Each point is reached from the start by the listed moves, each made once or not at all, plus a little noise. Is the number of moves made odd or even? Then give how often each move was made.
In the rows, zero is written as 100.

Moves:
(1): 85, 144, 152, 123, 114, 127
(2): 69, 101, 119, 83, 99, 97
(3): 98, 130, 132, 112, 70, 107
Start: 106, 120, 88, 123, 81, 128
Points:
58, 195, 191, 141, 64, 161 -> odd (1, 1, 1)
106, 120, 89, 122, 81, 129 -> even (0, 0, 0)
61, 165, 159, 129, 95, 152 -> even (1, 1, 0)
75, 122, 108, 106, 79, 126 -> odd (0, 1, 0)

Moves:
(1): 96, 129, 109, 108, 97, 82, 112, 120, 100, 84, 102
(2): 76, 128, 112, 111, 107, 129, 130, 68, 111, 118, 140
(3): 149, 104, 108, 69, 107, 64, 101, 82, 122, 114, 111
(4): 97, 75, 76, 93, 99, 91, 99, 93, 100, 113, 95
(5): 93, 87, 103, 113, 136, 89, 93, 107, 114, 101, 97
(6): 86, 74, 76, 91, 99, 119, 125, 97, 154, 88, 85
(7): 85, 117, 115, 86, 112, 96, 64, 137, 128, 102, 103
(8): 89, 86, 107, 123, 82, 78, 56, 102, 97, 116, 97
(9): 83, 110, 69, 92, 99, 91, 65, 71, 120, 110, 85
Start: 101, 109, 98, 118, 104, 96, 126, 100, 99, 89, 85
Points:
113, 73, 62, 110, 128, 5, 38, 54, 154, 141, 70 -> odd (0, 0, 1, 1, 1, 0, 0, 1, 1)
77, 89, 93, 109, 154, 72, 83, 137, 140, 104, 79 -> odd (0, 0, 0, 1, 1, 0, 1, 0, 0)
85, 99, 90, 143, 78, 47, 91, 115, 94, 104, 81 -> odd (1, 0, 0, 1, 0, 0, 0, 1, 0)

Moves:
(1): 107, 114, 84, 116, 83, 108, 129, 124, 113, 118, 100, 115, 104, 91, 93, 92, 94
(2): 125, 90, 129, 87, 104, 69, 78, 102, 100, 118, 78, 110, 121, 97, 116, 107, 86
(3): 94, 83, 131, 96, 93, 137, 109, 82, 108, 94, 81, 116, 97, 86, 104, 97, 89
(4): 100, 85, 77, 116, 101, 107, 87, 115, 114, 83, 96, 114, 42, 108, 132, 105, 110
(5): 94, 90, 88, 108, 103, 108, 110, 89, 94, 84, 79, 109, 100, 95, 97, 107, 88
(6): 109, 101, 75, 132, 85, 120, 86, 132, 120, 94, 85, 99, 105, 94, 104, 113, 92
(7): 86, 128, 109, 104, 72, 116, 97, 113, 101, 85, 90, 98, 87, 106, 87, 89, 101
(8): 83, 104, 87, 101, 105, 91, 77, 87, 96, 90, 105, 130, 102, 100, 111, 100, 93
(9): 87, 96, 104, 103, 89, 86, 107, 96, 104, 104, 121, 111, 93, 120, 89, 109, 93
(10): 71, 122, 93, 94, 107, 110, 107, 100, 109, 107, 103, 98, 106, 116, 99, 115, 86
(11): 110, 95, 116, 116, 99, 108, 101, 111, 97, 108, 114, 93, 90, 93, 94, 102, 75
(12): 93, 78, 78, 95, 76, 91, 90, 85, 92, 109, 101, 117, 85, 72, 100, 103, 110
(13): 105, 102, 103, 122, 108, 92, 97, 58, 68, 121, 105, 73, 122, 112, 104, 107, 106
(14): 102, 89, 74, 52, 120, 104, 109, 91, 105, 104, 104, 76, 97, 146, 67, 101, 104
Start: 100, 102, 113, 107, 108, 97, 81, 99, 92, 101, 90, 94, 115, 83, 110, 116, 100
Points:
62, 113, 115, 158, 93, 86, 44, 72, 75, 98, 86, 127, 76, 134, 137, 152, 35 -> odd (0, 1, 0, 1, 1, 0, 1, 1, 1, 1, 1, 0, 1, 0)
63, 92, 5, 105, 68, 122, 121, 118, 131, 122, 84, 116, 102, 120, 60, 155, 64 -> odd (1, 0, 0, 0, 1, 1, 0, 0, 1, 1, 0, 1, 0, 1)
117, 92, 47, 100, 46, 114, 80, 135, 115, 110, 28, 119, 114, 85, 72, 132, 75 -> odd (1, 1, 0, 0, 1, 1, 1, 0, 0, 0, 0, 1, 0, 1)
106, 107, 76, 171, 76, 85, 44, 98, 86, 164, 83, 129, 147, 56, 131, 150, 40 -> even (1, 1, 0, 0, 0, 1, 0, 1, 0, 1, 1, 1, 1, 0)
78, 94, 72, 79, 111, 158, 123, 113, 142, 109, 75, 110, 62, 134, 102, 131, 83 -> odd (1, 0, 1, 1, 0, 0, 0, 0, 0, 1, 0, 0, 0, 1)
58, 110, 62, 102, 52, 133, 77, 123, 116, 110, 104, 88, 80, 129, 52, 152, 61 -> odd (0, 0, 0, 0, 0, 1, 1, 0, 1, 1, 1, 1, 0, 1)
104, 72, 62, 112, 120, 60, 75, 64, 82, 121, 78, 134, 92, 151, 116, 142, 76 -> even (1, 1, 0, 1, 1, 0, 0, 1, 1, 0, 0, 0, 1, 1)

Moves:
(1): 107, 85, 97, 129, 97, 93, 106, 93, 109, 101, 85, 99, 110, 101, 114, 106, 97, 79, 105, 100, 98, 95, 109, 112, 82
(2): 98, 82, 90, 108, 104, 94, 83, 107, 109, 94, 100, 78, 89, 99, 115, 107, 106, 113, 112, 103, 89, 102, 101, 112, 101
(3): 107, 88, 98, 80, 85, 93, 108, 87, 104, 85, 96, 95, 108, 62, 117, 95, 95, 82, 100, 87, 99, 101, 101, 101, 111
(4): 104, 96, 98, 122, 105, 87, 103, 103, 121, 93, 93, 86, 112, 102, 105, 110, 102, 106, 98, 92, 87, 117, 104, 104, 106
(5): 91, 109, 104, 93, 105, 95, 99, 97, 95, 94, 88, 92, 92, 93, 85, 100, 103, 93, 91, 104, 105, 91, 105, 101, 99
(6): 98, 106, 92, 97, 101, 92, 90, 99, 91, 91, 112, 96, 95, 104, 111, 88, 94, 106, 91, 103, 101, 96, 94, 101, 93
(7): 82, 125, 102, 120, 101, 106, 92, 90, 101, 96, 104, 101, 111, 97, 113, 108, 104, 89, 108, 102, 82, 98, 102, 87, 99
(8): 107, 106, 88, 109, 89, 99, 111, 97, 113, 99, 91, 100, 104, 91, 103, 121, 111, 104, 103, 103, 105, 97, 97, 96, 110
(9): 106, 94, 96, 93, 114, 100, 84, 105, 104, 103, 90, 103, 95, 120, 94, 92, 97, 106, 116, 89, 91, 95, 96, 104, 101
(10): 83, 85, 123, 100, 102, 90, 102, 87, 89, 99, 108, 90, 82, 83, 91, 97, 84, 94, 88, 114, 93, 85, 96, 80, 104
(11): 96, 96, 107, 112, 100, 97, 96, 110, 97, 100, 90, 105, 109, 113, 99, 105, 102, 80, 101, 109, 101, 100, 95, 102, 100
(12): 113, 105, 107, 106, 91, 99, 101, 84, 92, 98, 103, 108, 91, 94, 107, 95, 116, 101, 76, 102, 101, 86, 97, 114, 94
(13): 100, 104, 98, 90, 98, 95, 98, 99, 109, 101, 98, 117, 119, 104, 111, 114, 100, 111, 120, 82, 102, 101, 107, 105, 105
(14): 121, 97, 109, 101, 101, 96, 102, 95, 97, 112, 98, 106, 97, 93, 96, 111, 99, 91, 107, 108, 111, 102, 103, 101, 97
(15): 94, 93, 109, 96, 83, 95, 103, 104, 91, 102, 99, 95, 91, 110, 105, 92, 94, 95, 103, 89, 91, 87, 101, 94, 105
(16): 100, 93, 97, 102, 103, 95, 104, 80, 95, 99, 111, 109, 103, 100, 93, 101, 103, 77, 88, 90, 91, 99, 106, 109, 97
(17): 98, 112, 95, 106, 121, 114, 83, 81, 102, 101, 105, 84, 91, 85, 98, 110, 108, 96, 98, 107, 118, 119, 85, 104, 102
(18): 110, 91, 103, 109, 109, 108, 79, 92, 107, 99, 109, 105, 97, 102, 107, 107, 89, 86, 94, 96, 111, 104, 102, 106, 89
(19): 101, 100, 98, 83, 118, 119, 109, 80, 98, 97, 113, 121, 107, 112, 123, 94, 88, 81, 106, 96, 100, 112, 105, 108, 126
(20): 112, 98, 111, 107, 101, 85, 114, 98, 108, 92, 121, 107, 87, 101, 105, 101, 114, 128, 103, 87, 106, 104, 106, 103, 99
(21): 115, 90, 107, 100, 118, 100, 100, 108, 89, 105, 124, 114, 72, 105, 101, 102, 85, 103, 105, 85, 98, 101, 89, 132, 93
(22): 98, 103, 109, 98, 119, 99, 104, 100, 107, 113, 116, 97, 102, 107, 105, 104, 99, 106, 109, 104, 101, 94, 94, 92, 101
(23): 97, 87, 98, 99, 103, 88, 98, 97, 110, 108, 96, 108, 96, 92, 110, 97, 94, 91, 95, 101, 108, 103, 104, 99, 97
(24): 99, 101, 97, 98, 95, 105, 96, 106, 101, 95, 81, 101, 106, 112, 90, 112, 105, 92, 92, 109, 100, 107, 91, 96, 85
Start: 68, 95, 111, 103, 89, 85, 80, 106, 98, 129, 94, 109, 105, 98, 110, 101, 94, 93, 86, 111, 104, 86, 97, 115, 84
Points:
99, 78, 114, 176, 132, 69, 71, 45, 131, 123, 144, 131, 118, 118, 195, 151, 100, 33, 115, 114, 99, 92, 110, 145, 79 -> even (1, 1, 0, 0, 0, 1, 1, 1, 0, 0, 1, 0, 0, 1, 0, 1, 0, 1, 1, 1, 0, 1, 0, 0)
94, 76, 133, 123, 96, 42, 87, 45, 121, 126, 138, 114, 87, 44, 170, 119, 126, 70, 81, 93, 92, 77, 109, 134, 80 -> odd (0, 1, 1, 0, 0, 0, 1, 0, 0, 0, 0, 1, 0, 1, 0, 1, 0, 0, 0, 1, 0, 1, 1, 0)
99, 112, 130, 133, 58, 60, 92, 32, 108, 115, 108, 134, 117, 45, 155, 152, 139, 50, 93, 76, 113, 80, 95, 128, 103 -> odd (0, 0, 1, 0, 0, 0, 1, 1, 0, 0, 1, 1, 1, 1, 1, 1, 1, 0, 0, 1, 0, 0, 0, 0)
61, 47, 140, 110, 147, 85, 27, 61, 99, 139, 121, 93, 66, 111, 161, 122, 59, 23, 86, 150, 126, 101, 67, 111, 83 -> even (0, 1, 0, 0, 0, 1, 0, 0, 0, 1, 1, 0, 0, 1, 1, 0, 1, 1, 1, 0, 0, 1, 1, 1)
97, 48, 155, 126, 149, 60, 67, 32, 86, 128, 149, 126, 22, 81, 155, 102, 42, 37, 70, 103, 141, 87, 94, 154, 67 -> even (1, 0, 0, 0, 1, 1, 0, 0, 0, 1, 0, 0, 0, 1, 1, 0, 1, 1, 1, 1, 1, 0, 1, 0)
73, 77, 138, 117, 157, 35, 50, 11, 129, 99, 118, 111, 96, 71, 178, 140, 109, 35, 82, 97, 91, 98, 89, 139, 101 -> odd (0, 1, 1, 1, 1, 1, 1, 0, 1, 1, 1, 1, 1, 1, 0, 1, 1, 0, 1, 1, 0, 1, 1, 1)
63, 79, 117, 114, 165, 84, 34, 39, 142, 136, 158, 135, 91, 131, 186, 126, 90, 73, 136, 54, 92, 108, 104, 137, 104 -> even (0, 1, 0, 0, 0, 0, 1, 0, 1, 0, 0, 0, 1, 0, 1, 1, 1, 1, 1, 1, 0, 1, 1, 0)
50, 46, 143, 141, 139, 40, 51, 56, 133, 118, 122, 63, 54, 83, 118, 138, 93, 72, 58, 108, 103, 99, 92, 118, 67 -> even (0, 1, 0, 1, 1, 0, 0, 0, 0, 1, 0, 0, 0, 0, 1, 1, 1, 1, 0, 1, 0, 1, 1, 1)
83, 59, 116, 144, 119, 65, 32, 87, 102, 136, 111, 130, 83, 113, 165, 123, 55, 41, 97, 85, 129, 92, 85, 169, 48 -> odd (1, 0, 0, 0, 0, 1, 0, 0, 0, 0, 1, 0, 1, 0, 1, 0, 1, 1, 0, 0, 1, 0, 1, 0)
104, 89, 128, 115, 177, 110, 48, 33, 110, 134, 122, 124, 88, 75, 164, 126, 57, 6, 124, 89, 117, 100, 89, 162, 83 -> odd (1, 0, 1, 0, 1, 0, 1, 0, 1, 0, 0, 0, 0, 1, 0, 0, 1, 1, 1, 0, 1, 1, 0, 0)
84, 26, 138, 152, 100, 12, 44, 60, 141, 96, 71, 77, 87, 55, 169, 149, 78, 37, 87, 105, 127, 98, 101, 137, 57 -> even (1, 1, 1, 1, 1, 1, 0, 0, 0, 1, 1, 0, 1, 1, 1, 0, 1, 1, 0, 1, 0, 0, 1, 1)
56, 66, 92, 169, 106, 66, 89, 61, 154, 129, 84, 104, 135, 120, 187, 154, 96, 25, 106, 100, 54, 101, 109, 124, 92 -> odd (1, 1, 0, 1, 0, 0, 1, 1, 0, 0, 0, 0, 0, 0, 1, 1, 0, 0, 1, 0, 0, 1, 1, 1)

Moves:
(1): 94, 105, 93, 103, 92, 109, 113, 95, 96, 102, 113, 104, 94, 88, 101, 117, 106, 110, 85, 87, 91, 100, 101, 103, 109, 100
(2): 112, 98, 115, 111, 110, 117, 105, 90, 98, 93, 88, 94, 99, 103, 90, 97, 104, 110, 92, 94, 112, 108, 107, 102, 83, 98
(3): 101, 101, 104, 106, 105, 79, 99, 109, 98, 94, 92, 118, 99, 99, 86, 92, 92, 98, 119, 115, 107, 94, 97, 112, 113, 110
(4): 102, 92, 102, 105, 109, 107, 102, 87, 97, 102, 106, 86, 81, 104, 111, 104, 106, 84, 90, 116, 111, 82, 96, 96, 97, 111
(5): 112, 100, 99, 99, 91, 95, 85, 97, 114, 101, 88, 99, 96, 93, 99, 102, 95, 101, 94, 92, 116, 87, 91, 96, 100, 99
(6): 90, 116, 93, 89, 96, 105, 103, 99, 102, 108, 104, 112, 106, 99, 100, 96, 97, 97, 101, 92, 97, 105, 108, 96, 106, 115
(7): 95, 109, 106, 93, 99, 99, 100, 93, 102, 103, 102, 94, 102, 94, 101, 102, 108, 101, 94, 102, 101, 109, 90, 98, 100, 98
(8): 112, 85, 101, 105, 97, 93, 104, 92, 107, 100, 123, 101, 99, 91, 113, 93, 107, 101, 83, 85, 90, 98, 104, 99, 92, 96
(9): 105, 84, 103, 95, 98, 98, 116, 94, 102, 100, 109, 99, 108, 96, 97, 86, 106, 104, 96, 99, 90, 99, 99, 97, 93, 105
(10): 106, 97, 90, 94, 109, 96, 105, 96, 100, 101, 108, 94, 113, 97, 90, 109, 106, 105, 85, 100, 101, 100, 117, 108, 96, 103
(11): 111, 94, 106, 106, 106, 103, 100, 77, 97, 106, 113, 100, 97, 107, 103, 96, 100, 94, 101, 104, 91, 86, 86, 91, 89, 84
(12): 103, 118, 91, 98, 87, 101, 114, 115, 101, 89, 106, 98, 98, 99, 84, 86, 95, 112, 85, 93, 114, 101, 111, 110, 102, 101
(13): 102, 96, 89, 112, 92, 96, 108, 96, 89, 91, 102, 98, 92, 94, 101, 112, 98, 109, 102, 105, 116, 106, 103, 117, 84, 102
(14): 112, 110, 99, 104, 92, 91, 109, 107, 88, 105, 93, 94, 104, 91, 95, 94, 105, 101, 93, 96, 97, 113, 88, 106, 92, 102
(15): 102, 93, 107, 112, 105, 87, 100, 92, 96, 101, 94, 96, 102, 101, 89, 90, 95, 96, 102, 93, 110, 104, 103, 99, 90, 89
(16): 106, 108, 86, 93, 101, 85, 106, 113, 106, 99, 94, 97, 105, 85, 96, 101, 103, 97, 99, 92, 101, 112, 96, 106, 87, 103
(17): 104, 112, 97, 95, 98, 90, 100, 104, 104, 96, 97, 100, 111, 100, 106, 102, 91, 98, 107, 92, 112, 110, 88, 81, 101, 98
(18): 100, 96, 95, 100, 104, 100, 101, 103, 100, 101, 100, 101, 94, 99, 104, 104, 93, 107, 97, 93, 90, 107, 97, 106, 100, 106
(19): 97, 110, 99, 101, 101, 96, 104, 99, 101, 110, 103, 110, 94, 106, 100, 113, 101, 111, 113, 90, 101, 112, 103, 92, 102, 94
(20): 99, 104, 103, 100, 94, 89, 87, 108, 117, 99, 91, 111, 96, 110, 110, 108, 82, 95, 98, 103, 102, 95, 104, 83, 107, 87
(21): 101, 111, 105, 91, 95, 87, 109, 107, 87, 100, 90, 101, 100, 100, 108, 81, 98, 99, 92, 97, 115, 95, 98, 99, 96, 87
(22): 89, 103, 104, 93, 95, 101, 99, 106, 99, 100, 107, 111, 100, 109, 102, 98, 102, 112, 94, 94, 88, 94, 92, 92, 100, 110
(23): 84, 98, 84, 107, 88, 99, 120, 113, 98, 110, 111, 115, 99, 95, 113, 108, 105, 102, 97, 100, 90, 103, 85, 114, 113, 104
(24): 107, 101, 103, 103, 102, 91, 112, 91, 98, 101, 100, 95, 109, 99, 100, 101, 104, 95, 103, 96, 98, 106, 104, 106, 100, 100
Start: 86, 107, 99, 97, 105, 96, 107, 101, 98, 107, 83, 90, 85, 95, 109, 97, 77, 84, 104, 99, 94, 86, 103, 108, 88, 107
Points:
89, 135, 72, 117, 61, 37, 176, 130, 92, 108, 98, 121, 89, 97, 107, 100, 52, 125, 90, 54, 101, 139, 84, 110, 70, 101 -> even (0, 0, 0, 0, 0, 0, 0, 0, 1, 0, 0, 1, 1, 1, 1, 0, 1, 1, 1, 1, 0, 1, 1, 1)
82, 150, 89, 104, 62, 40, 142, 115, 75, 125, 71, 109, 80, 79, 125, 99, 78, 110, 92, 61, 136, 117, 47, 103, 66, 88 -> even (0, 0, 0, 0, 1, 0, 1, 0, 0, 0, 0, 0, 1, 1, 1, 0, 1, 0, 1, 0, 1, 1, 1, 0)
89, 147, 57, 101, 60, 43, 195, 110, 86, 106, 129, 141, 110, 79, 95, 101, 64, 115, 69, 75, 87, 98, 88, 125, 94, 127 -> even (1, 0, 1, 0, 0, 1, 0, 0, 1, 1, 1, 1, 1, 1, 0, 0, 1, 0, 0, 1, 0, 1, 1, 1)
120, 93, 61, 124, 90, 73, 163, 70, 101, 117, 142, 88, 54, 79, 127, 124, 88, 104, 54, 71, 114, 75, 96, 145, 64, 103 -> odd (0, 0, 0, 1, 1, 0, 0, 1, 0, 1, 1, 1, 1, 0, 0, 0, 0, 1, 1, 0, 0, 0, 1, 1)
131, 99, 95, 110, 109, 48, 136, 60, 95, 102, 115, 75, 84, 100, 150, 101, 70, 64, 63, 97, 132, 64, 106, 90, 49, 74 -> odd (0, 0, 0, 1, 0, 0, 0, 1, 0, 1, 1, 0, 1, 0, 0, 0, 1, 0, 0, 1, 1, 0, 0, 1)
126, 112, 69, 93, 76, 13, 186, 102, 91, 118, 121, 119, 114, 48, 118, 81, 89, 108, 50, 42, 72, 88, 46, 124, 68, 114 -> odd (1, 0, 1, 0, 1, 0, 0, 1, 1, 1, 1, 0, 0, 1, 0, 1, 1, 1, 0, 0, 1, 1, 1, 1)
78, 119, 53, 107, 77, 104, 182, 86, 83, 112, 144, 103, 64, 76, 127, 106, 74, 98, 64, 80, 95, 87, 77, 121, 81, 130 -> even (1, 0, 0, 1, 0, 1, 0, 0, 1, 0, 1, 1, 1, 0, 0, 0, 1, 1, 0, 0, 0, 0, 1, 0)
121, 146, 104, 109, 79, 60, 150, 113, 90, 99, 88, 107, 56, 79, 104, 77, 74, 128, 46, 44, 137, 87, 75, 106, 75, 116 -> odd (1, 1, 1, 1, 1, 0, 0, 1, 0, 0, 0, 1, 0, 1, 0, 0, 1, 1, 1, 0, 1, 1, 0, 0)
116, 162, 77, 95, 63, 40, 149, 106, 76, 101, 86, 86, 83, 59, 97, 81, 69, 120, 50, 38, 137, 110, 47, 114, 38, 87 -> odd (1, 0, 0, 0, 1, 0, 1, 0, 0, 0, 1, 1, 1, 1, 1, 1, 1, 1, 0, 0, 1, 1, 0, 0)
116, 103, 116, 102, 111, 48, 130, 73, 87, 113, 105, 100, 88, 83, 121, 64, 80, 79, 94, 91, 85, 81, 79, 120, 78, 89 -> odd (0, 0, 1, 0, 0, 0, 1, 1, 0, 0, 1, 0, 0, 0, 0, 0, 0, 1, 0, 0, 1, 0, 0, 1)
